Each row is a point. Each copy is the shape, with its points in the same order, stretched, turned, moved and blurred by noise. Is it also mirrored, or only turned?

Shape (8 x 3):
[[ 0.33 -0.44 -0.16]
 [-0.38  0.45 -0.30]
 [-0.41  0.33 -0.01]
 [ 0.17 -0.41 -0.26]
 [ 0.29  0.25  0.10]
 [-0.56  0.40  0.20]
 [-0.49  0.52  0.12]
 [ 0.25 -0.44 -0.14]]
Copy 1:
[[ 0.02  0.50 -0.29]
 [-0.23 -0.75 -0.25]
 [-0.38 -0.54 -0.12]
 [ 0.04  0.32 -0.31]
 [-0.06 -0.04  0.34]
 [-0.65 -0.55  0.01]
 [-0.42 -0.61  0.08]
 [ 0.09  0.49 -0.18]]
Copy 1 is: mirrored
Copy 2 (8 x 3):
[[ 0.09 -0.77 -0.43]
 [-0.64  0.13 -0.27]
 [-0.33  0.18  0.03]
 [-0.07 -0.78 -0.31]
 [ 0.16  0.05 -0.47]
 [-0.29  0.42  0.28]
 [-0.31  0.49  0.16]
 [ 0.04 -0.76 -0.30]]
Copy 2 is: only turned
Copy 3:
[[-0.38  0.12  0.68]
 [-0.04 -0.01 -0.33]
 [ 0.06 -0.21 -0.26]
 [-0.45  0.14  0.54]
 [ 0.25  0.30  0.30]
 [ 0.22 -0.39 -0.25]
 [ 0.25 -0.29 -0.38]
 [-0.45  0.08  0.61]]
Copy 3 is: mirrored
Copy 4 (8 x 3):
[[-0.56 -0.05  0.18]
 [ 0.65 -0.36 -0.24]
 [ 0.53 -0.34  0.13]
 [-0.44 -0.25  0.22]
 [ 0.15  0.34 -0.01]
 [ 0.82 -0.18  0.38]
 [ 0.85 -0.18  0.18]
 [-0.49 -0.13  0.38]]
Copy 4 is: mirrored

Shape:
[[ 0.63  0.40 -0.37 -0.60]
 [-0.43 -0.29  0.15  0.20]
 [-0.05 -0.37 -0.39  0.04]
 [ 0.01 -0.20  0.58 -0.01]
 [-0.43 -0.29 -0.19  0.13]
 [-0.17 -0.20  0.32 -0.24]
 [-0.31  0.70 -0.18 -0.42]
 [-0.48  0.81 -0.45 -0.58]
 [ 0.07 -0.35  0.29  0.29]
 [-0.25 -0.15 -0.08  0.47]]
Copy 1:
[[-0.03 -0.32 -0.57  0.59]
 [ 0.00  0.17  0.38 -0.58]
 [-0.05 -0.22 -0.12 -0.51]
 [ 0.48  0.12  0.36 -0.06]
 [-0.19  0.02  0.19 -0.63]
 [ 0.11 -0.16  0.36 -0.09]
 [-0.60  0.26  0.05  0.31]
 [-0.97  0.15 -0.01  0.35]
 [ 0.49  0.13  0.12 -0.43]
 [ 0.01  0.41  0.04 -0.68]]
Copy 1 is: mirrored
Copy 2 (10 x 4):
[[-0.22  0.23 -0.64 -0.83]
 [-0.30 -0.22  0.16  0.56]
 [-0.34 -0.06 -0.38  0.41]
 [ 0.11 -0.48  0.11  0.10]
 [-0.38 -0.10 -0.10  0.55]
 [-0.30 -0.43  0.02 -0.05]
 [-0.61  0.34  0.14 -0.37]
 [-0.95  0.50  0.04 -0.31]
 [ 0.26 -0.32 -0.12  0.36]
 [ 0.01  0.08 -0.03  0.61]]
Copy 2 is: only turned

Shape, 14 rows:
[[-0.06 -0.07 -0.11 -0.43  0.38  0.42  0.98 -0.33]
 [-0.34  0.20 -0.18  0.11  0.40 -0.96  0.18 -0.87]
 [ 0.58  0.20 -0.23  0.32 -0.44 -0.20  0.24  0.80]
 [ 0.30 -0.50 -0.12 -0.25  0.01 -0.55 -0.19  0.04]
 [-0.11 -0.18 -0.05  0.02 -0.04 -0.41  0.01 -0.07]
 [ 0.14  0.34  0.24 -0.10 -0.04  0.02 -0.14  0.29]
 [ 0.01  0.46 -0.03 -0.01 -0.22  0.15 -0.48 -0.24]
 [-0.29 -0.50  0.25  0.47  0.03 -0.51  0.61  0.33]
 [ 0.30 -0.23  0.08  0.24  0.02 -1.11  0.02 -0.43]
 [-0.06 -0.54  0.03 -0.49 -0.52 -0.36 -0.03 -0.05]
 [-0.47 -0.22  0.28 -0.52  0.34 -0.33  0.58  0.01]
 [ 0.09 -0.03 -0.55  0.11 -0.30  0.11  0.09  0.28]
 [ 0.41 -0.12 -0.49 -0.05  0.41 -0.59  0.25 -0.03]
 [-0.18 -0.32  0.02  0.34 -0.26 -0.23 -0.57  0.00]]
Copy 1:
[[ 0.23 -0.81 -0.06 -0.63 -0.01  0.58  0.52 -0.04]
 [-0.62  0.27  0.65 -0.70  0.53 -0.19  0.23 -0.23]
 [ 0.25  0.27 -0.44 -0.30 -0.52 -0.50 -0.43  0.25]
 [ 0.21 -0.37  0.50 -0.31  0.11 -0.46 -0.48  0.18]
 [-0.16 -0.06  0.32 -0.18  0.16 -0.16 -0.25  0.06]
 [ 0.26  0.23  0.08 -0.09 -0.04  0.32 -0.44  0.07]
 [-0.14  0.14 -0.06 -0.14  0.57  0.22 -0.55 -0.52]
 [-0.43 -0.09  0.22  0.13 -0.67 -0.46  0.35  0.46]
 [-0.07  0.19  0.77 -0.46  0.02 -0.61 -0.22 -0.32]
 [-0.07 -0.71  0.52 -0.25 -0.17 -0.08 -0.61 -0.04]
 [-0.35 -0.43  0.56 -0.37 -0.34  0.55  0.12  0.43]
 [-0.14 -0.30 -0.37 -0.35  0.08 -0.30 -0.29  0.11]
 [ 0.15  0.04  0.15 -0.81  0.20 -0.51  0.15  0.23]
 [-0.22 -0.04  0.29  0.30  0.27 -0.30 -0.56 -0.05]]
Copy 1 is: only turned
Copy 2 (14 x 8):
[[ 0.04  0.24 -0.33 -0.68  0.17  0.58  0.42 -0.04]
 [-0.02  0.38  0.60 -0.15  0.36 -0.91  0.54 -0.92]
 [ 0.32 -0.06 -0.32  0.05 -1.02 -0.69 -0.46  0.45]
 [-0.37 -0.51  0.25 -0.37 -0.08 -0.71 -0.39 -0.20]
 [-0.26  0.00  0.27 -0.14 -0.34 -0.46  0.00 -0.34]
 [-0.06  0.21  0.04  0.20 -0.04 -0.19 -0.58  0.14]
 [ 0.10  0.04 -0.11  0.52  0.02 -0.27 -0.47 -0.53]
 [-0.41  0.06  0.55 -0.26 -0.85 -0.35  0.53  0.19]
 [ 0.00 -0.32  0.89 -0.30 -0.16 -1.01  0.13 -0.47]
 [-0.28 -0.35  0.25 -0.52 -0.55 -0.18 -0.53 -0.48]
 [-0.55  0.47  0.30 -0.78  0.06  0.12  0.17 -0.04]
 [-0.04 -0.13 -0.57  0.05 -0.64 -0.28 -0.17 -0.26]
 [-0.05 -0.15 -0.05 -0.45  0.06 -0.89  0.07 -0.06]
 [-0.52 -0.32  0.22  0.50 -0.55 -0.51 -0.20 -0.53]]
Copy 2 is: only turned
Copy 3 (14 x 8):
[[ 0.12  0.04  0.24 -0.57  0.66  0.20  0.90  0.28]
 [-0.68  0.62  0.00 -0.24  0.02 -0.82  0.47  0.03]
 [ 0.51 -0.57  0.29  0.50 -0.68  0.25  0.28  0.05]
 [-0.20 -0.41 -0.01 -0.12 -0.06 -0.34 -0.36  0.11]
 [-0.10  0.10  0.05  0.09  0.09 -0.24  0.05  0.06]
 [ 0.03  0.08  0.18 -0.11 -0.32  0.44 -0.09 -0.24]
 [-0.07  0.30 -0.31 -0.13 -0.20  0.29 -0.05 -0.65]
 [ 0.14  0.25  0.83  0.47  0.34 -0.30  0.20  0.47]
 [-0.25 -0.06  0.42 -0.08 -0.22 -0.91  0.02 -0.09]
 [ 0.35 -0.08 -0.22 -0.31  0.19 -0.26 -0.47  0.20]
 [-0.08  0.36  0.33 -0.47  0.37  0.07  0.07  0.54]
 [ 0.24 -0.29 -0.32  0.35 -0.08  0.13  0.31  0.10]
 [-0.39 -0.50  0.11 -0.10 -0.14 -0.34  0.41  0.22]
 [-0.07  0.05 -0.05  0.42  0.12 -0.16 -0.41 -0.33]]
Copy 3 is: mirrored

Shape, 12 rows:
[[-0.11 -0.05  0.12  0.18  0.45  0.48  0.05 -0.26  0.22]
 [-0.25 -0.29  0.27  0.21  0.35  0.56  0.02 -0.02 -0.48]
 [ 0.11  0.50  0.26 -0.47  0.33  0.14 -0.32 -0.36  0.44]
 [-0.12  0.38  0.15  0.48  0.12  0.13 -0.17 -0.51 -0.10]
 [ 0.19  0.62  0.62  0.28 -0.05 -0.54  0.34 -0.30 -0.15]
 [ 0.31  0.53  0.00  0.41  0.48  0.06  0.41 -0.54  0.16]
 [-0.32  0.28 -0.13 -0.42  0.63  0.45 -0.44  0.55  0.55]
 [ 0.11 -0.29 -0.50 -0.59  0.46 -0.13  0.02  0.27  0.05]
 [ 0.56  0.58  0.04  0.46 -0.42 -0.26 -0.16 -0.52 -0.29]
 [ 0.00 -0.27 -0.26 -0.08  0.05 -0.19 -0.44  0.03  0.43]
 [-0.61  0.24 -0.04 -0.16 -0.28 -0.26 -0.29 -0.20 -0.34]
 [-0.37 -0.12 -0.05 -0.47 -0.47  0.01  0.51  0.30 -0.21]]
Copy 1 (12 x 9):
[[-0.06 -0.24  0.13  0.28  0.17  0.41 -0.21 -0.37  0.17]
 [ 0.24 -0.46  0.06  0.22 -0.16  0.06 -0.44  0.13  0.15]
 [ 0.06 -0.14  0.11  0.35  0.78  0.85  0.02 -0.26 -0.09]
 [ 0.09 -0.14  0.15  0.07  0.14  0.54 -0.65 -0.57 -0.32]
 [ 0.30 -0.35  0.58 -0.11  0.54  0.33 -0.31 -0.64 -0.74]
 [-0.05 -0.47  0.30  0.02  0.11  0.53 -0.11 -1.02 -0.39]
 [-0.35  0.14 -0.05  0.73  0.20  0.70  0.36  0.40 -0.02]
 [ 0.24  0.07 -0.31  0.29  0.21  0.30  0.79  0.26  0.00]
 [ 0.00 -0.14 -0.17 -0.46  0.47  0.32 -0.59 -0.77 -0.79]
 [-0.03  0.57 -0.20  0.18  0.50  0.31  0.20  0.04  0.01]
 [ 0.50  0.23  0.14 -0.18  0.15  0.75 -0.34  0.12 -0.39]
 [ 0.27 -0.13  0.34 -0.53  0.00  0.34  0.10  0.53 -0.14]]
Copy 1 is: mirrored
Copy 2 (12 x 9):
[[-0.10  0.06 -0.23  0.11  0.29  0.22  0.09  0.25 -0.76]
 [ 0.01  0.08  0.43 -0.11 -0.13  0.35 -0.23  0.15 -0.71]
 [-0.19  0.14 -0.62 -0.32  0.89 -0.28  0.52  0.37  0.14]
 [-0.40  0.53  0.38  0.12  0.43  0.00  0.01  0.29 -0.44]
 [-0.68 -0.13  0.70  0.26  0.49 -0.15  0.24  0.67  0.29]
 [-0.23 -0.04  0.27  0.76  0.80 -0.04  0.44  0.57 -0.49]
 [ 0.26  0.06 -1.11  0.08 -0.06 -0.11  0.19  0.27  0.01]
 [ 0.52 -0.35 -0.43  0.10  0.38 -0.05 -0.18 -0.10  0.38]
 [-0.51  0.42  0.82  0.13  0.74 -0.20  0.57 -0.04  0.35]
 [-0.15  0.06 -0.54  0.12  0.18 -0.01 -0.05 -0.58  0.45]
 [-0.25  0.40  0.29 -0.38  0.05 -0.63 -0.34 -0.38  0.04]
 [ 0.17 -0.47 -0.09 -0.36 -0.25 -0.75  0.05 -0.22 -0.19]]
Copy 2 is: only turned
